Every row gives one point. Each copy is the shape, with its points in the same order, turned, moved and blurred by noise. Some copies are also mirrored. Which?

Shape:
[[ 2.56  2.11]
 [-1.05 -3.07]
 [-2.30 -0.02]
 [ 0.99 -3.31]
 [ 0.44  3.53]
 [-0.43  1.66]
 [ 1.59 -2.06]
 [-1.46  1.19]]
Copy 1:
[[ 1.66 -3.40]
 [-3.23  1.64]
 [ 0.46  1.93]
 [-3.76 -0.85]
 [ 3.71 -1.71]
 [ 1.65 -0.67]
 [-1.98 -1.24]
 [ 1.86  0.65]]
Copy 1 is: only turned
Copy 2, 8 rows:
[[-1.85  3.06]
 [ 0.38 -2.97]
 [ 2.41 -0.18]
 [-1.05 -2.88]
 [ 0.40  3.98]
 [ 0.71  1.87]
 [-1.76 -1.04]
 [ 2.00  0.98]]
Copy 2 is: mirrored
Copy 3:
[[-4.25 -0.78]
 [ 2.14 -1.25]
 [ 0.34  1.59]
 [ 1.05 -2.92]
 [-4.18  1.84]
 [-1.94  1.30]
 [-0.45 -2.68]
 [-0.97  1.53]]
Copy 3 is: mirrored
Copy 4 (8 x 2):
[[-0.62 -3.06]
 [ 3.02  2.04]
 [-0.33  2.30]
 [ 3.85  0.16]
 [-2.83 -1.46]
 [-1.16 -0.06]
 [ 2.89 -0.65]
 [-1.09  1.11]]
Copy 4 is: mirrored

Shape:
[[ 5.40  0.94 -2.09  1.17]
 [ 1.00  2.97  1.12  3.78]
 [ 0.39 -2.02  1.88 -1.82]
 [-1.62  2.08 -0.57 -0.93]
 [ 0.81  0.12  0.98 -0.85]
 [ 0.47  4.91 -1.64 -0.75]
 [ 0.58  1.44  1.51 -0.11]
 [-0.25  2.04  2.45  0.28]]
Copy 1:
[[ 5.96  3.10 -2.70  1.35]
 [ 3.07 -0.59  0.89  4.11]
 [ 1.37 -1.28 -1.97 -2.56]
 [-0.81  1.60 -0.78  1.15]
 [ 1.27 -0.24 -2.39 -0.20]
 [-0.16  2.95 -2.37  3.74]
 [ 1.09 -0.88 -1.47  0.75]
 [ 0.26 -1.19 -1.34  1.60]]
Copy 1 is: mirrored
Copy 2, 8 rows:
[[-2.21  0.44 -1.71 -5.86]
 [-3.76  1.60  2.20 -1.30]
 [ 1.59 -3.31  0.32 -0.97]
 [-2.00 -1.13 -1.28  1.12]
 [-0.63 -2.01  0.03 -0.94]
 [-5.34 -0.90 -2.57  0.41]
 [-2.67 -1.96  0.86 -0.39]
 [-2.65 -1.79  1.92  0.38]]
Copy 2 is: only turned
Copy 3:
[[ 0.61  6.29  0.56  1.21]
 [-1.60  0.72 -1.07  4.08]
 [-1.59  0.51  0.27 -3.87]
 [ 0.24 -1.15  2.83  0.35]
 [-1.15  1.10  1.03 -1.47]
 [-0.13  0.98  4.44  3.02]
 [-1.87  0.52  1.03 -0.08]
 [-2.49 -0.61  0.88  0.78]]
Copy 3 is: mirrored
Copy 4:
[[-0.79  0.89  0.21 -5.80]
 [ 0.84  1.40  4.64 -1.37]
 [ 1.19 -0.97 -1.95  1.03]
 [-1.95  2.16  0.62  1.61]
 [ 0.65  0.67 -0.53  0.08]
 [-2.14  4.85  1.25 -0.99]
 [ 1.07  1.55  0.77  0.30]
 [ 1.67  1.90  1.57  1.24]]
Copy 4 is: mirrored

Shape:
[[-2.30  1.63 -0.02 -2.38 -2.08 -0.69  2.11 -2.25]
 [-1.43 -4.05  1.97 -1.87  1.58  1.05 -2.19  0.02]
 [ 2.62  4.07 -0.33 -3.33 -0.85  0.00  0.31  2.03]
 [-1.86  2.66 -3.55 -1.14 -3.86 -2.72  2.70  1.25]
 [ 0.91  4.01  1.10  1.62  3.62 -0.75 -3.13 -1.55]
 [-1.10 -1.13  0.62 -0.26 -0.07 -2.70 -4.13 -0.63]
 [ 2.10  0.40 -0.20 -0.92 -1.32 -2.92  0.71 -1.24]
 [ 0.49  2.91 -0.81  1.77 -1.77 -1.17  0.14  2.32]
 [-0.19 -0.25 -1.91  3.81 -3.40 -2.38  0.42 -0.86]
 [-0.45  0.10  0.12 -1.34  3.01  2.43  1.98  0.16]
 [ 0.68 -3.17  3.30 -0.72 -2.10  0.90 -0.11  2.69]
 [ 1.11  1.30 -1.01 -0.70 -1.32  0.55 -1.28 -1.48]]
Copy 1, 12 rows:
[[-0.67  2.10 -1.70 -2.39 -1.65 -1.69  1.94 -2.76]
 [-0.45 -2.41  2.64 -0.57 -0.98 -0.26  3.16  3.12]
 [-2.85  1.60 -3.18  2.68 -2.11 -2.83 -1.38  0.94]
 [ 0.61  1.63 -6.35  0.69 -0.91 -2.00  2.07 -3.23]
 [-0.15  0.52  2.62  2.31  2.57 -1.32 -3.73 -0.17]
 [ 1.99 -1.48  1.36  1.31  0.77 -2.88  1.91  0.67]
 [ 1.17  3.56 -0.91  1.27 -1.43 -2.14  0.95  0.37]
 [-0.06  0.71 -2.40  4.45 -1.04 -0.26  0.37 -2.14]
 [ 4.23  0.97 -1.02  3.30 -2.03  0.44  2.15 -3.47]
 [-2.94  0.37 -0.58 -0.68 -0.58  2.42  0.11  1.34]
 [-2.25 -1.14  1.38  3.27 -3.22 -0.13  4.23  1.99]
 [ 0.64  0.08 -0.36  0.88 -2.70 -1.96 -1.08 -0.43]]
Copy 1 is: only turned
Copy 2, 12 rows:
[[-0.69  0.97  0.24  1.98  1.22  4.68  2.16 -0.44]
 [ 1.31 -2.23  1.99  0.62 -4.84  1.57  1.44 -2.67]
 [ 0.11  4.69  2.01 -2.51  0.16  1.92  1.49  1.68]
 [-4.14  3.28  0.56  2.89  0.11  3.21  1.66  3.61]
 [ 3.37  1.31 -1.87 -0.65 -0.48 -0.23 -3.89  0.45]
 [ 2.18  1.12  0.00  3.51 -4.66  1.13 -1.15 -0.54]
 [ 1.73  1.94 -0.71  2.50 -1.33  1.60  2.42  2.77]
 [-2.01  3.78 -0.20  0.69 -0.60 -1.28  0.37  1.44]
 [-1.96  1.54 -3.61  4.72 -1.57 -0.42  1.64  1.74]
 [ 0.50 -2.68  1.30 -2.31  0.33  0.85  0.87 -0.31]
 [ 0.34  0.52  2.76  1.45 -3.42 -1.38  4.86 -2.24]
 [ 0.82  2.15 -2.15 -0.16 -1.95  2.02  1.99  0.16]]
Copy 2 is: mirrored

Shape:
[[-1.00  0.48 -2.50  0.76  2.34  3.31  5.11 -2.88  1.87  0.86 -1.38]
 [ 0.19  0.50 -0.09 -1.25  0.59  2.91  2.28  1.04 -1.45  1.33 -1.76]
 [-1.12 -0.47  1.02  2.12 -1.01  2.14 -1.33  1.44 -1.56  8.80 -1.93]
 [ 0.56 -0.60  1.86  0.01  1.57  2.04 -0.72  1.54 -0.05 -2.15 -0.29]
 [-1.12 -1.16  1.13  0.65  3.96  2.00 -2.11  0.15 -1.23  3.55 -0.55]
 [-1.29 -0.06  1.70 -1.11  1.58  0.65 -1.13  1.90 -1.10  0.52 -1.26]
 [-0.35 -0.88 -0.99 -1.42  0.51 -0.35 -1.01 -9.49  0.31 -0.01 -1.85]
 [-1.36  0.60 -3.29 -1.32  0.95 -1.38  3.42  2.51  1.05 -1.64 -0.12]
 [-1.19 -2.04  1.49 -0.29  0.21  0.24 -0.70  1.85 -1.55 -2.41  3.52]
 [-1.07 -0.63  0.88  0.43  2.45 -2.62  2.10  2.19  4.81 -0.87 -1.06]
 [ 0.74 -4.22 -2.52  0.54  0.09  1.32  3.89  1.79 -0.04 -2.42  0.15]
 [-1.00 -0.24 -2.10  1.00 -0.49 -0.33 -1.84 -0.30 -0.57 -1.63 -1.95]
 [-0.33 -1.41 -1.46 -1.15 -0.22  1.05 -1.14  1.44  0.81 -2.38  0.96]
 [ 3.52  0.32  1.33  0.90  2.64  0.94 -1.39 -1.15 -0.85 -1.79  1.62]
 [ 0.26  0.13  1.24 -1.18 -0.24  3.05 -1.53  0.55  5.39 -2.10  3.84]
 [-0.03  0.81  1.06  3.88 -0.67  1.54 -1.54  2.09 -0.62 -2.29 -1.42]
 [-0.83 -0.60  1.47  2.95  1.01 -2.04 -1.25  0.89 -1.47 -2.32 -0.97]]
Copy 1, 17 rows:
[[ 1.23 -1.12  1.42 -1.69 -0.71  2.41 -2.05  1.20  2.28 -1.56  6.66]
 [ 0.25  1.02  1.74 -0.14 -3.63 -1.09  0.00  0.75  2.19 -1.61  2.49]
 [-1.98 -0.99  6.62 -6.09 -3.15 -1.99  1.79 -0.64  3.70 -2.46 -1.10]
 [ 1.92 -1.03  0.67  1.87 -2.18  0.10  2.04  0.57 -0.41 -0.23 -0.24]
 [-1.44 -1.31  3.04 -2.19 -2.49  0.51  4.18 -0.12 -0.58 -2.87  1.00]
 [-0.58  0.33  0.92  0.15 -3.53  0.37  2.48  0.85  0.75 -1.66 -0.91]
 [-4.66  0.74 -1.05 -3.30  0.69  4.46  0.73 -0.61 -0.34  5.07  4.28]
 [-0.84  0.27 -0.60  2.66 -1.14  1.72 -3.20  2.14  1.74 -3.87  1.05]
 [-0.52 -0.55  1.21  4.75 -0.21  0.69  2.62 -0.73  1.22 -1.01 -1.16]
 [ 0.23 -3.40 -2.06  0.08 -0.30  1.97 -0.79  4.49  1.54 -2.92 -0.92]
 [-0.41 -2.62  2.56  4.65 -1.17 -0.55 -2.67  2.16  0.96 -0.68  2.98]
 [-1.46 -0.08  1.66  0.45 -2.39  2.72 -1.85 -0.28 -0.88  0.27 -0.91]
 [-0.02  0.70  2.43  2.99 -0.58  1.61 -0.22  1.67 -0.36 -0.28 -0.68]
 [ 0.81 -0.20 -0.62  0.57  0.36 -1.46  1.96 -1.54 -2.75  0.29  0.88]
 [ 4.26  1.00  1.26  1.80  3.38  2.22  2.09  2.96  0.83  0.77 -1.07]
 [ 2.47 -1.57  1.51  0.59 -3.29  0.85 -0.89 -1.84 -0.71 -0.12 -2.20]
 [-1.21 -3.02 -0.63  1.35 -2.53  1.14 -0.02 -1.84 -1.12 -0.84 -2.21]]
Copy 1 is: mirrored
Copy 2, 17 rows:
[[-0.86 -0.11 -2.73  2.00  2.28  0.82 -4.67  2.54  1.76 -2.39 -2.29]
 [-0.91  1.11 -1.25 -0.51  0.16  0.61  0.70  0.34  0.68 -2.16 -2.50]
 [ 0.69 -1.95  4.48 -1.65 -1.03  5.34  1.16  1.04 -0.24 -1.13 -6.25]
 [-1.07  0.20 -0.36  1.00  0.43 -1.31  1.07 -3.00 -0.80  0.16  0.09]
 [-1.22 -2.54  0.93  2.28 -0.91  1.19  0.88 -1.53 -2.32 -1.12 -4.43]
 [ 0.59 -0.19  0.29  0.22 -0.40 -0.84  2.04 -1.01 -2.14 -0.64 -1.99]
 [ 3.33 -6.08 -6.09  1.01 -1.81 -0.56 -3.31 -0.69  2.37  1.29 -3.35]
 [ 0.30  1.60 -1.77 -0.54  0.17 -1.10 -2.05  2.63 -2.67 -2.09  2.35]
 [ 0.83  0.05 -1.73  1.11  1.01  1.31  2.50 -3.11 -3.21  0.28  2.36]
 [-0.92 -1.28  1.40 -0.15  2.48 -3.42 -2.43  1.99 -3.08  1.33  1.41]
 [-1.58 -0.39 -2.20 -1.20  2.32  0.91 -1.91 -1.19 -0.61 -3.99  3.42]
 [ 2.68 -0.75 -0.34 -0.35 -2.41 -0.54 -1.94 -2.34 -0.58 -1.28  0.25]
 [ 0.35  0.90 -2.17 -0.95 -0.14  0.03 -1.12 -2.78 -2.75 -0.11  0.91]
 [-2.60 -1.86 -1.64  2.46 -2.09 -0.02  0.64 -2.67  0.47  1.75  0.95]
 [-0.94  2.02 -2.61 -0.21  2.53  0.71 -2.17 -3.08 -2.60  5.45 -0.04]
 [ 1.12  1.02  2.69  0.70 -1.02 -0.05 -0.32 -3.59  0.92  0.19  1.18]
 [ 2.07 -1.98  2.08  1.96 -1.18 -1.34  0.78 -2.30 -0.61 -0.36  2.42]]
Copy 2 is: mirrored
